Each row of a before or after table is a point. The points were changed in one or more steps. Then noise was added and the rows were shuffled. The steps act on columns, c1 being the first. Write out the steps. A step turns or swaps two columns, mirrors them in a line or flattens them onto one, adds a multiple of one to another, or multiplies or shifts one. Angles are multiples of 10 degrees, from the lower column toward the higher: turns from -170 to 170, lines from 10 to 170 but not 90. Use the fewest steps. Two steps may share a column if one is a turn and the other turns, adds or multiplies; they go together, in the order done. Otherwise the lowest column goes first.
In the rows, zero is written as 128.

Before (9 x 3):
[[207 135 149]
 [142 128 149]
 [156  96 112]
 [166 129 186]
 [141 195 129]
 [130 153 100]
 [175 145 168]
 [132 149 146]
 [175  94 132]]
After:
[[151 138 139]
 [139 205 121]
 [171 105 108]
 [190 155 139]
 [144 106 100]
 [190 139 159]
 [116 162 102]
 [206 146 106]
 [138 159 141]]
Steps: turn c1 and c3 by -30 degrees; shift c2 by 10

Before:
[[158 113 145 150 197 188]
 [148 107 111 143 131 149]
 [162 135 125 163 168 201]
 [103 128 141 118 118  73]
 [103 139 140 108  94 123]
 [170  96 146 107 160 186]
 [117 158 125 113 105 120]
 [132 177 117 112 119 103]
 [111 172 156 116 136 121]
 [182 155 194 156 138 156]
 [167  93 140 107 177 192]
 [135 145 105  98 118  84]]
After, 12 rows:
[[102 120 135 136 145 156]
 [152 138 101 108  87 121]
 [156 183 184 144 151 154]
 [ 93 156 161 114 186 184]
 [181 140 133 119 135 120]
 [157 115 124 112  98 122]
 [106 146 155 147 224 186]
 [138 152 104 118  98  71]
 [ 88 144 156 117 205 198]
 [125 122 166 150 205 204]
 [167  96 146 116 104 105]
 [138 104 135 106  97  84]]
Steps: turn c2 and c3 by -110 degrees; turn c1 and c3 by 110 degrees; multiply c4 by 0.7; add 0.5 times c6 to c5

Before (10 x 8):
[[ 79 119 174  85  96 164 151 193]
 [ 74 123 155 138 147 127 110 120]
 [126  82 153 176 151 130 145 199]
 [173 108 156 155 112  78 160 108]
 [133 139 127 126 157 116  97 173]
 [110 113 113 124  96  78 141  99]
 [152 147 140 131 104 102  62 204]
 [154 122 149 111  92 184  94 127]
 [160 155 114  74  93 156 162 163]
 [ 87 175 130 143  76  86  99 136]]
After:
[[132 120 128 127 108 131 161 145]
 [184  72  96  85 101 123 142 231]
 [140 172  84 114 166  95 153 219]
 [218 189 106 143 165 105 103 195]
 [236  97  84 112 134 179 139 136]
 [191 126 157 134 100 133 146 201]
 [215 146 153 124 175  79 160 153]
 [172 127 124 113 147 184 114 126]
 [147 120 151 175 167 182 148 169]
 [214 124 184 148 150 168 172 230]]
Steps: shift c1 by 60; turn c2 and c4 by 80 degrees; turn c3 and c7 by 120 degrees; turn c5 and c6 by -170 degrees; shift c8 by 30

Before:
[[131  80  68 119 101 195 104 108 158]
 [185 100 130 125 160 108 134 196 108]
 [111 141 124 137 169 117 118 126  87]
 [100 113 120  56 167 130 155 168 121]
 [148  88 137 140 162  93 105  96 102]
 [173 134 162  77 196 137 146 132  75]
 [ 90 168 121 112 144 108 123 101 151]
 [ 74 134  82 108 143  85 157 110 138]
 [109 116 109  74 107 113 117 139 115]
 [158 107 171  89 175 131 109 152 154]
 [131  77 103  66  92 159 182 122 128]
 [ 80 112 147 148 137 129 138 171 127]]
After (12 x 9):
[[182 164  78 126 125 100 161  88 145]
 [ 79 119 132  94  76  98 113 189  95]
 [114  45  71 145 156 148 114  98 174]
 [143 131 109  82 156 110 130 105 105]
 [112  70 101  83 160 120 196  86 127]
 [118 109 170  79  76 118  83 139 167]
 [175 114 150 120 132 114 144 189 120]
 [168 113 119  44 102 124 139 121 119]
 [155 146 124 137  92 130 102 129  62]
 [171 175 117 132 128 135 125 100 167]
 [113 130 165  75  47 144 109 113  42]
 [122 123 134 156  91  78  84 102  86]]
Steps: turn c1 and c5 by -160 degrees; add 0.5 times c5 to c7; turn c2 and c6 by 40 degrees; add 0.3 times c3 to c8; turn c4 and c8 by 30 degrees; multiply c9 by 1.6

Before (10 x 11):
[[119 128 121 170 107 112 106 167 143 150 132]
 [123  74 153 131  78  95 152 147 157 136 145]
 [116 148 125 122 124 137 124 125  88 160 137]
 [144 120 162 112  96  69 125 134 182 144 176]
 [143 205 122 126  96 178 193 211 115 122 209]
 [ 58 120 142 139 127 104  93 160  88 105 151]
 [110 159 121 115 131 113 144 151 136 121  75]
 [ 94 124  97 106 154 121 131 171 135 155 114]
 [ 83 142  71 132 148  95 142  95 124 134 108]
 [147 207 125 138 121 119 201 202  56 146 205]]
After:
[[154 151 164 132 141 132 110 191 106 146 103]
 [113  98 123 181 127  63 137 118 112 162 162]
 [155 144 138  56  50 121 196 199 136 182 183]
 [120 111 139 144 121 117 104 155 173 150 119]
 [154 125 113 118  45 177 187 193 125 161 198]
 [145  63 118 161 165  88 145 123 132 142 137]
 [155 121 122  83 141 103  55 159 134 119 159]
 [137 128 130  90 109 138 116 123 123 159 121]
 [174 153 195 127 121 117 109 104 131 121 108]
 [153 140 138 136 102 117 131 152 113 100  84]]
Steps: mirror c1 and c7 in the line at 70 degrees; add 0.5 times c5 to c8; turn c2 and c5 by -70 degrees; mirror c3 and c6 in the line at 100 degrees; swap c4 and c9; turn c10 and c11 by -30 degrees

Before:
[[140 115 118 120 113 107 103 132 128  97  92 142]
 [141 150 130 156 108  93 134 139 133 153 107 115]
 [143 126  96 108 137 126 124 156 106 117 146 106]
 [127 176 109 107 135  82 102 136 119 123 141 130]
 [ 65 162 129 126 114 118 154 143 116 145 114 113]
 [149 115 136 107 125 120 143 141  82 139 152 138]
 [117 112 139 113 127 126 133 133 119 124 135  68]
 [128 117 115  95 129 125 135 144 135 141  94 139]
 [141 143 126 104 109 142 108 139  92 139 146 125]
 [141 110 105 121 132 127 146 111 121 135 122 121]
 [ 96 146 126  99 107 119 189 124 145 105 118 102]
 [166 149 127 109 151 144 140 127  98 113 132 129]]
After, 12 rows:
[[134 138 113  85 130 123 123 142 122 150  84 109]
 [124  95 133  87 124 124 104 144  95 150 157 115]
 [194 135 123   6 106 139 101 121 150  92 117 137]
 [141 128 139 106 128 126 130 131 107  75 136  96]
 [192 101 126  87 112 131 147 142 150 132 110  92]
 [103  89 128 136 113 157 134 136 123 138 150 109]
 [105  90 127  90 151 123  93 127 134 123 134 145]
 [131 133 109  95 130 124 105 113 109 118 119 134]
 [105 137 118 159 113 122 138 131 115 125  80 158]
 [114 108  97 112 138 115 121 154 114 116 153 100]
 [120 121 127 147 107 111 113 138 148 132  99  91]
 [117  98 112 149 134  73 145 138 164 132 147 128]]
Steps: add -1.5 times c7 to c4; turn c1 and c7 by -140 degrees; mirror c2 and c9 in the line at 60 degrees; add -1 times c5 to c6; add 1 times c8 to c10; turn c10 and c12 by -60 degrees; multiply c11 by 1.3

Before, 9 rows:
[[ 97 137 122 134 133 101 160 135  90 172 221 143 159 145]
 [ 90 155 133 183 121  96  94 115 133  97 121 131 153  18]
 [135 117 108  95  91 181 123 115 146 131 107 126 115 166]
 [128  93 110 107 129  88 129 127 128 152  99 139 154 193]
 [206 206 141 113  91 124 122 135 148 112 144 119 142 142]
 [152 118 108 133 184 121 138 134 149 124 124 114 144 183]
 [160  97  98  98 142 104  95  77 128 145 106 100 161 167]
 [ 85 118 121 100 103 101  99 129 129 116 114  82 142 151]
 [113 111 125  95 102 141 113  86 160  92 114 156 132 177]]
After, 9 rows:
[[109 117 158 153 186 180 123 147 145 134 126 139 118 161]
 [162 156 103  78 132  95  93 113 133  98 133  93  82  32]
 [158 137 131 121 120 101 159  98  89 155 123 136 109 147]
 [128  94 153 141 108  88 129 106 127 156 124 151 101 188]
 [160 118 144 152 153 100  98 116 128 118 130 130 115 134]
 [134 110 143 158 164 141 114 146 159  96 133 146  51 181]
 [103  96 167 146  92 104  96 126 129 148 124 138   7 154]
 [ 42 206 121 147 133 124 122 111 147 111 132 132 125 137]
 [124 118 144 117  63 121 138 111 148 124 129 145 122 172]]
Steps: turn c1 and c5 by -160 degrees; add 0.5 times c6 to c5; turn c3 and c4 by 160 degrees; turn c8 and c13 by 120 degrees; multiply c13 by 2; flatten c10 and c11 onto the line at 170 degrees; flatten c12 and c14 onto the line at 70 degrees

Before:
[[145 140 150 111 137  79 125 141 124 138 106 144 153 114 160 144  99 136]
 [102 120 144 115 123 148 116  90 117 136 169  97 138 138 129 103 135  92]
 [138 136 125 119 126  94 115 133 120 123 116 144 148 150 170 171 115 149]
 [144 139 147 109 145  72 119 149 129  93 136 133 144 141 160 142 108 157]
 [107 129 150 142 121 136 118  74 140 171 174 107 142 145 109 100 120 132]
 [161 133 133 119 137  96 114 153 110 123 105 124 165 136 153 138 129 163]
 [125 179 106  97  98 114 118 129 141 102 152 128 117 136 118 112 175  91]
 [130 148 109 101  92 129 124 137 140  78 122 120 125 129  85 144 147 106]
 [158 129 128 113 131 117  90 138 134 118 126 147 139 128 149 134 103 145]]
After, 9 rows:
[[177 110 140 160 127 136 118 189 129 171 173 107 143 147 194 115 118 131]
 [117  76 136 106  99 115 118 138 125 100 152 127 119 136 175 142 174  91]
 [ 59 152 128 109 129 117  90 116 109 118 126 147 140 126  90 130 103 146]
 [192 114 136 134 127 147 116 174 136 135 169  97 140 138 104 122 132  94]
 [ 49 150 125 110 138  96 114 103 125 123 103 125 164 133  36 138 129 163]
 [118 112 138  89  92 129 122 112 146  79 121 119 125 130 249 122 147 108]
 [ 88 130 127  99 146  72 118 104 109  94 134 134 144 141  57 130 110 157]
 [103 129 126  91 124  94 112  98 107 121 117 142 149 151  17  99 117 150]
 [ 85 131 130 100 141  79 125 108 111 138 106 145 151 114  48 124  98 135]]
Steps: multiply c1 by 2.5; turn c1 and c2 by 160 degrees; multiply c3 by 0.4; turn c3 and c5 by 30 degrees; add -0.7 times c16 to c4; turn c8 and c16 by 140 degrees; turn c9 and c15 by 140 degrees; multiply c15 by 3

Before:
[[161 114 193 144 123  94 155 139 113 104 110  96 161 177 157 149 151 137
  190  83]
 [158 114  96 115 125  60 128 180 146 177  91  82  96 117 120 179 108 183
  172 136]
 [ 94 104 129 108 152  62 103  76  87 126 134 123 110 128 149 122 147 104
  187 155]
 [ 80 167 156 118 147 138 119 153 160  64  81 139 150 101 173 143  78 159
  182 116]
 [ 92  55 155 123 136 178 136 170 226 119 151 144 158 153 162 125 124 150
  196 124]
 [ 88  91 129 100 147 157 136 102 140 156  42 162 133 133 177 150 102 129
   96 106]
 [144 130  98 141 143  83 143 123 156  55 104 121 113  95 121 134 107 131
  127 148]
 [131 105  72 118  89 142 147 143 143  74 135 126  99 127 141 149 134 179
  137 168]
 [161 131 177 119  70 113 160  75 125  96 123 164 122  95  96 123  98 134
  154 105]
 [123 126 137 134 128  78  68 110 117 103 132  87  40 111 142 172 149 166
  158 137]
 [114 112 110 117  85 164 122 132 148 125  20 107 126  87 108 156 130 134
  117 139]
 [184  72 183 105 110 136 126  61 131 151 131  91 166 147 139 161 122 174
  187  85]
 [125 156 130  98 187 111 120 152  79  61  99  61  45 121  90 141 112 157
  113 165]
 [142 204 116 170 103 101 103 112 119 152 115  82 129 148 155 175  96 152
  118 116]]
After, 14 rows:
[[159 116 121 118 124  59  77 136 145 111 189  81 161 122 196 181 106 103
  173 133]
 [ 87  94 122  96 144 157 155 131 138  72 204 159  86 137 124 150 101 125
   97 109]
 [182  72 130 108 108 138 192 115 131 107 113  92 109 148 176 162 135 133
  184  85]
 [ 92  56 132 122 138 179  94 144 226 104  94 143 115 155 140 122 128 157
  196 124]
 [145 207 125 171 105 104 138 103 121  91 151  83 142 145 151 176  96 129
  116 114]
 [125 158 127  99 186 109 105 129  79 192 197  60 190 122 142 141 116 174
  114 166]
 [ 80 162 116 122 144 140 103 125 158 122 160 142  88  99 131 143  86 214
  180 116]
 [159 114 136 143 128  94 120 156 116 113 134  95  97 181 122 146 162 163
  188  81]
 [148 132 119 142 141  84 133 143 158 171 156 120 133  96 112 134 100 183
  125 141]
 [158 132 126 117  69 115 186 149 127 175 135 164 128  94 127 128 111 141
  156 106]
 [130 106 126 115  88 141 114 150 143 146 139 130 165 128 158 147 126 196
  138 170]
 [111 112 126 122  83 158 122 124 150 150 228 106  91  84 133 155 125 122
  115 140]
 [ 97 102 131 109 150  63 173  93  87 106 130 120 145 130 102 123 146 131
  187 155]
 [120 126 129 134 127  76 133  67 116 131 180  87 223 112 155 172 150 171
  157 137]]
Steps: flatten c3 and c17 onto the line at 80 degrees; turn c7 and c8 by 80 degrees; turn c10 and c15 by 120 degrees; turn c15 and c18 by -70 degrees; add -0.5 times c16 to c13; turn c11 and c13 by 150 degrees

Before (12 x 24):
[[145 121  81 183  97 118  98 106  53 158  81 155 176  70 117 119 164 133
  127  94 139 138 176  87]
 [150 138 145 131 134 112  90 123 113 134 104  63 128 105  98 119 157 154
   41 105 160 131 150 135]
 [199  86 103 140  94  87  78 118 161  85 109 117 195 144 156 117 138 132
  123 147 140 173 143  92]
 [203 156 166 119 108 104 156 152 103 129 101 130 106 123 166  99  93  85
  129 118 173 123 134 100]
 [167 174 111 129  84 118 132 147 137  95 120 166 133 131 110  96 175 130
  124 118 135 209  89 114]
 [110 115 179 106  91 118 146  83  79  80 117 163 188 162 106 123  81 127
  112 190 150 119 188 143]
 [129 156 149  92 115 121  91 172 140  91 191 144 142 153 122 138 173 141
  152 101 154 151 140 165]
 [140 180 113 172  22  91 128 122  69 161 127  96 181 108 140  61 144 164
  119 149 107 112 114 156]
 [159  85 133 151 139  81 130 136 114 151 138 131 135 163  97 156  94 127
  144 137 140 140 134 145]
 [124 107 151  96  95 121 151 104 105 124 174 113 149 169 102  89 160 110
  155 124 181 155 127 138]
 [146 170 177 198  24 135  89 129 133 109 111 160 114 111  81 133 123  82
  169 173 121 124  92 122]
 [125 124 162 172 122 181 143 138 106 118 160 202 122 114 123 131 104 111
   97  31  99 124  94  91]]
After (12 x 24):
[[111 118 179 152  90 130 154  85  72 105 116 166 207 161 161 121  83 128
  119  80 147 116 188 147]
 [130 147 141 169 113 120  72 171 125  65 194 141 103 153 184 140 175 141
  150 116 151 161 133 163]
 [159  84 135 123 138 181 131 137 125 155 137 127 140 162 159 157  96 126
  147 125 141 113 134 141]
 [204 153 166 137 109 149 172 152 103 201 105 138 122 124 223  98  94  89
  125 151 175 140 134 101]
 [144 116  79  80  98 154  86 105  70 174  79 155 105  69 177 120 164 130
  128  75 139 131 176  86]
 [148 140 145 132 131 143  68 125 118  96 106  64 106 104 162 119 156 156
   42 125 157 133 145 134]
 [130 124 156  70 128  95 149 134 102 150 159 205  30 115 184 127 105 118
   96 119 102 123  96  89]
 [169 121 111 127  83 145 134 145 125  90 120 162 121 134 169  91 175 130
  117 118 135 219  90 117]
 [202  71 109 137 100 169  51 116 146  73 110 120 155 145 215 117 133 137
  121  67 143 141 144  95]
 [141 185 114 101  22 181 130 124  88 126 127  95 159 113 198  58 142 166
  114  80 108 138 117 157]
 [143 165 176  64  20 142  67 131 126 176 110 160 169 106 143 130 125  86
  172 151 119 149  89 128]
 [125  91 158 165  96 126 170 100 106 159 173 114 125 169 168  90 160 112
  156 106 179 146 128 134]]
Steps: turn c2 and c22 by 30 degrees; turn c4 and c6 by 160 degrees; multiply c7 by 1.6; turn c9 and c10 by -20 degrees; add -1.5 times c18 to c10; turn c13 and c20 by -80 degrees; shift c15 by 60

Before:
[[ 98 132 132 121 114 105 124 148 133 158 124 162 125 156 121 182 148 141
  150 164 152 194 132 116 145 180 158 106 120 119 115 114]
 [111  98 123 143 114 153 145 151 137 147 115 134 149 126 103 232 137 135
  126 107 121 128 113 118 105  61 136 106 153 124 116 124]
 [101 143 146 114 137 121 130 146 130 130 110 154 150 156 116 123 119  96
  119 127 145 120 143 123 109 164 178 123 150 183 132 134]
 [101 138 146 138 112 112  99 137 123 144 103 122 129 153 106 135 147 151
  115 106 153 114  61 125 136 130 172 124 150 148 108 119]
 [123 139  96 118 148 104 141 138 125 129 107 119 159 151 110 212 111 103
  137  94 132 123 138 111 136 176 137 155 143 121 134 126]
 [122 104 149 150 140 112 112 147 165 117 116 115 134  83 112 118 139 135
  123 146 137 153 148 119 101 168 122 109 140 116 108 130]
 [146 113 118 135 190 139  97 146 139 118 120 119 156 151 134 121 150 139
  141 137 153 121  85 110 117 160 120 102 152 134 148 113]
 [131 148  93 122 122 173 128 150 130 133 147 203 121 151 122 166 130 137
  146 122 120 111 147 157 126 163 148 110 115 126 107 120]
 [109  99  90 143 139 131 135  95 133 112 213 109 140 123 115 119 121 145
  118 108 139 122 142 222 146 166 123 153 113 116 217 159]
 [164 103 147 147 101 131 139 150 133 180 101 115 157 110 249 118 145  56
  146  95 129 114 151 153 116  84 126 116 141 139 164 208]
 [101 129 149 133 101 147 102  24 147 115 160 114 143 131 140 128 113 154
  147 109  79 175 130 119 113 144 120 133 129 116 103 152]
 [111 105 136 115 100  99 133  95 164 123 230 112 135 135 176 129 117 138
  146 100 130 113 110 121 105 156 117 118 134 115 111 113]]
After (12 x 32):
[[101 138 157 137 112 136  99  83 123 145 103 160 128 152 106 135 148 151
  114  62 152 154  77 125 136 130 106 124 150 148 108 118]
 [132 149 166 121 122  75 129 158 129 134 147  61 121 151 122 167 129 137
  146 110 121 139 124 158 126 163  90 110 115 126 108 120]
 [111 105 118 115 101 147 133  94 164 124 230 141 134 135 175 129 117 137
  146  44 131 161 142 120 106 156 142 118 135 114 112 112]
 [109 100  92 143 138 121 135 118 133 111 213 121 141 123 115 119 122 145
  118  67 139 137 162 221 147 166 108 153 114 115 218 158]
 [111  99 133 143 113 105 145 131 137 147 115 124 148 126 104 231 138 135
  126  66 120 120 101 118 105  61 120 105 153 124 116 124]
 [145 113 113 136 189 113  98 107 140 119 120 126 156 152 134 119 150 139
  142 154 153 135  86 111 117 161 127 102 152 134 148 113]
 [123 104 129 150 140 157 111 155 164 117 116 146 134  82 112 118 140 134
  124 182 137  95 126 119 100 168 146 110 139 116 107 129]
 [ 98 132 167 120 114 186 124 144 134 158 123 116 124 156 121 181 147 141
  150 236 152  36 114 116 147 181 107 106 120 119 115 114]
 [100 128 128 134 101 136 101  62 146 115 160 146 143 132 140 128 113 154
  147  70  79  51 208 119 113 143 147 133 129 117 103 152]
 [101 144 179 115 137 130 129 152 131 129 111 138 149 156 117 123 119  97
  119 126 145 143 124 122 109 164 101 123 149 184 132 135]
 [164 102 130 147 101 117 139 160 134 181 101 147 157 110 249 118 144  55
  146  29 129 148 125 153 115  84 142 116 142 139 163 209]
 [123 139 107 119 148 148 141 142 124 129 106 123 158 151 110 213 113 103
  137  26 132 144 127 111 136 176 100 154 143 120 134 127]]
Steps: turn c3 and c27 by 140 degrees; turn c3 and c12 by -140 degrees; multiply c22 by 1.6; turn c6 and c22 by -160 degrees; turn c8 and c23 by -50 degrees; multiply c20 by 3
